Each row is a point. The points of each table are mixes of a few directions, plus a little noise. Count the directions of each table, and those that both share. Where both have some left over, give the other angles between the two spaces (their principal angles), to ten degrees, smallest first.

First:
[[-0.50  0.16]
 [-0.92  0.30]
 [ 0.78 -0.25]
 [ 0.55 -0.18]
 [-0.09  0.03]
 [ 0.18 -0.06]]
Second:
[[ 1.02  0.64]
 [ 0.52  0.33]
 [-0.51 -0.32]
 [-0.37 -0.23]
 [-0.24 -0.15]
 [-0.31 -0.20]
 [-0.12 -0.08]]
Directions: first 1, second 1, shared 0; angles 50

First:
[[-0.69 -0.21 -0.24]
 [-0.35 -0.11 -0.12]
 [-0.92 -0.28 -0.32]
 [ 0.79  0.24  0.27]
 [ 0.43  0.13  0.15]
 [ 0.74  0.22  0.26]]
Second, 6 rows:
[[ 0.28 -0.61 -0.25]
 [ 0.11 -0.28 -0.07]
 [-0.52  1.41  0.33]
 [ 0.07  0.00 -0.12]
 [-0.14 -0.16  0.33]
 [ 0.21 -0.36 -0.23]]
Directions: first 1, second 2, shared 0; angles 80

First, 8 rows:
[[ 1.23 -0.16  0.12  0.45]
 [-1.23  0.17 -0.11 -0.45]
 [ 0.13 -0.01  0.01  0.05]
 [-0.12  0.01 -0.01 -0.04]
 [ 0.61 -0.08  0.06  0.22]
 [-1.20  0.16 -0.11 -0.44]
 [ 0.57 -0.08  0.06  0.20]
 [ 0.02  0.00  0.00  0.00]]
Second (6 x 4):
[[-0.27 -0.21 -0.27  0.75]
 [ 0.05 -0.02  0.56 -0.31]
 [ 0.09 -0.43 -0.93  0.36]
 [-0.06  0.71  0.57 -0.43]
 [ 0.02  0.53  0.41 -0.44]
 [ 0.17 -0.58 -0.34  0.06]]
Directions: first 1, second 3, shared 0; angles 70

First (7 x 4):
[[ 0.04 -0.76 -0.12 -0.25]
 [-0.41  0.97  0.23 -0.09]
 [ 0.17 -0.14 -0.24 -0.15]
 [ 0.33 -0.02 -0.02  0.45]
 [-0.45  0.84  0.80  0.70]
 [ 0.06 -0.36 -0.21 -0.29]
 [ 0.26 -0.53 -0.44 -0.37]]
Second, 5 rows:
[[-0.87  0.15 -0.13 -0.10]
 [ 0.57 -0.10  0.09  0.07]
 [ 0.73 -0.13  0.12  0.09]
 [-1.16  0.20 -0.18 -0.14]
 [ 0.73 -0.13  0.11  0.09]]
Directions: first 3, second 1, shared 0; angles 40

First, 7 rows:
[[-1.21 -0.09 -0.40 -0.36  0.45  0.65]
 [ 0.57  0.45  0.28  0.25 -0.38 -0.59]
 [-0.04  0.18 -0.17  0.05  0.09 -0.08]
 [-0.37  0.56 -0.31  0.04  0.15 -0.17]
 [ 0.10 -0.17 -0.77  0.05  0.64  0.18]
 [ 0.84 -0.44  0.71  0.10 -0.54 -0.17]
 [ 0.12 -0.48  0.65 -0.12 -0.41  0.17]]
Second (6 x 6):
[[ 0.52 -0.06 -0.02  0.14 -0.02 -0.19]
 [-1.83  0.20  0.07 -0.52  0.08  0.66]
 [ 0.44 -0.05 -0.02  0.13 -0.02 -0.16]
 [-0.56  0.06  0.02 -0.15  0.02  0.20]
 [ 1.15 -0.12 -0.04  0.33 -0.06 -0.41]
 [ 0.29 -0.03 -0.01  0.08 -0.01 -0.10]]
Directions: first 3, second 1, shared 1

First, 9 rows:
[[ 0.77  0.64 -0.08 -0.52  0.53 -0.34  0.51 -0.22]
 [-0.35 -0.16 -0.07  0.07 -0.13  0.20 -0.10  0.07]
 [ 0.28  0.75  0.29  0.13  0.78 -0.58 -0.17  0.35]
 [ 0.15  0.18  0.19  0.17  0.22 -0.27 -0.15  0.13]
 [-0.74  0.20 -0.57 -0.55  0.09  0.61  0.34  0.01]
 [ 0.25 -0.34 -0.50 -0.69 -0.50  0.49  0.71 -0.63]
 [-0.05  0.27  0.11  0.12  0.30 -0.18 -0.14  0.21]
 [ 0.28 -0.43  0.54  0.72 -0.29 -0.38 -0.55  0.12]
 [-0.59 -1.09  0.08  0.55 -0.99  0.45 -0.46 -0.05]]
Second (8 x 8):
[[ 0.81  0.38  0.60  0.72  0.62 -0.83 -0.44  0.47]
 [-0.37  0.29 -0.92 -0.85 -0.47 -0.27  0.73 -0.12]
 [-0.05 -0.25  0.29  0.22  0.06  0.37 -0.25 -0.07]
 [-0.41 -0.02 -0.73 -0.64 -0.47  0.18  0.55 -0.18]
 [-0.21 -0.76 -0.18  0.11 -0.31  1.14  0.07 -0.17]
 [ 0.21  0.06  0.26  0.26  0.19 -0.15 -0.20  0.11]
 [-0.45  0.15  0.71 -0.07  0.20 -0.07 -0.52 -0.34]
 [ 0.46  0.14 -0.06  0.26  0.16 -0.36  0.05  0.30]]
Directions: first 3, second 3, shared 1; angles 50, 70

First (7 x 9):
[[ 0.23 -0.18  0.09  0.35 -0.21 -0.32 -0.86  0.43  0.11]
 [-0.10 -0.08 -0.51 -0.22  0.21  0.45  0.65  0.33 -0.28]
 [-0.29 -0.14  0.11 -0.09 -0.29 -0.50  0.05  0.01 -0.15]
 [-0.36  0.23 -0.41  0.08  1.08  0.48  0.73 -0.11  0.09]
 [-0.17 -0.15  1.36  0.25  0.26  0.41 -0.74 -0.91  0.39]
 [ 0.08  0.38 -0.22 -0.34 -0.57 -0.68  0.49 -0.36 -0.04]
 [ 0.62 -0.06 -0.43 -0.02 -0.48  0.17 -0.31  0.62 -0.12]]
Second, 9 rows:
[[ 0.37  0.53 -0.36 -0.51 -0.16  0.11  0.49 -0.16  0.06]
 [-0.17 -0.73 -0.27  0.65  0.12  0.52 -0.14 -0.10 -0.06]
 [-0.16 -0.04 -0.52 -0.19 -0.07 -0.12  0.12 -0.16  0.11]
 [ 1.09  0.50  0.51  0.14 -0.06  1.09  0.52  0.03 -0.28]
 [-0.81 -0.30  0.47  0.04 -0.23 -1.56 -0.79  0.26  0.05]
 [-0.33  0.14  0.26 -0.25  0.75  0.26 -0.18  0.15  0.20]
 [ 0.09  0.08 -0.97 -0.33 -0.79 -0.60  0.41 -0.35  0.04]
 [-0.27 -0.05  0.71  0.11  0.31 -0.26 -0.45  0.28 -0.01]
 [ 0.20 -0.15  0.18  0.33  0.14  0.56  0.02  0.02 -0.10]]
Directions: first 5, second 4, shared 2; angles 50, 70

First (9 x 11):
[[ 0.38 -0.77 -0.51 -0.50 -0.81 -0.31  0.87 -1.05  0.66 -0.08  0.01]
 [ 0.42 -0.35 -0.08 -0.52  0.27 -0.60  0.10 -0.63  0.52  0.23  0.30]
 [-0.57  0.54  0.18  0.72 -0.20  0.78 -0.26  0.93 -0.72 -0.27 -0.36]
 [-0.09  0.15  0.09  0.12  0.09  0.10 -0.14  0.21 -0.14 -0.01 -0.03]
 [-0.33  0.30  0.09  0.42 -0.15  0.46 -0.13  0.53 -0.43 -0.16 -0.22]
 [ 0.41 -0.20  0.05 -0.50  0.60 -0.66 -0.15 -0.46  0.44  0.32  0.37]
 [-0.25  0.49  0.32  0.33  0.51  0.21 -0.55  0.67 -0.42  0.05 -0.01]
 [ 0.36 -0.11  0.10 -0.43  0.67 -0.59 -0.24 -0.34  0.36  0.32  0.36]
 [-0.33 -0.06 -0.25  0.38 -0.99  0.62  0.49  0.14 -0.25 -0.39 -0.42]]
Second (8 x 11):
[[-0.41  0.16  0.16  0.57  0.43 -0.34  0.01  0.36 -0.48 -0.29  0.19]
 [-0.49  0.25  0.16  0.23 -0.01  0.46  0.00  0.40 -0.16 -0.14 -0.26]
 [ 1.73 -0.71  0.42 -0.24 -0.90  0.40  0.42 -0.43  0.76  0.25 -0.08]
 [-0.09  0.31  0.18 -0.17  0.48  0.12 -0.48  0.25  0.01  0.24  0.00]
 [-0.41  0.31 -0.84  0.13 -0.07 -0.50 -0.46  0.00 -0.81 -0.03  0.21]
 [-0.51 -0.03 -0.14 -0.02  0.08 -0.14  0.26 -0.13  0.04 -0.17 -0.02]
 [-0.67  0.19 -0.24  0.04  0.67 -0.67 -0.16 -0.03 -0.29 -0.09  0.29]
 [ 0.86 -0.48  0.30 -0.55 -0.68  0.66  0.42 -0.41  0.93  0.24 -0.33]]
Directions: first 2, second 5, shared 2
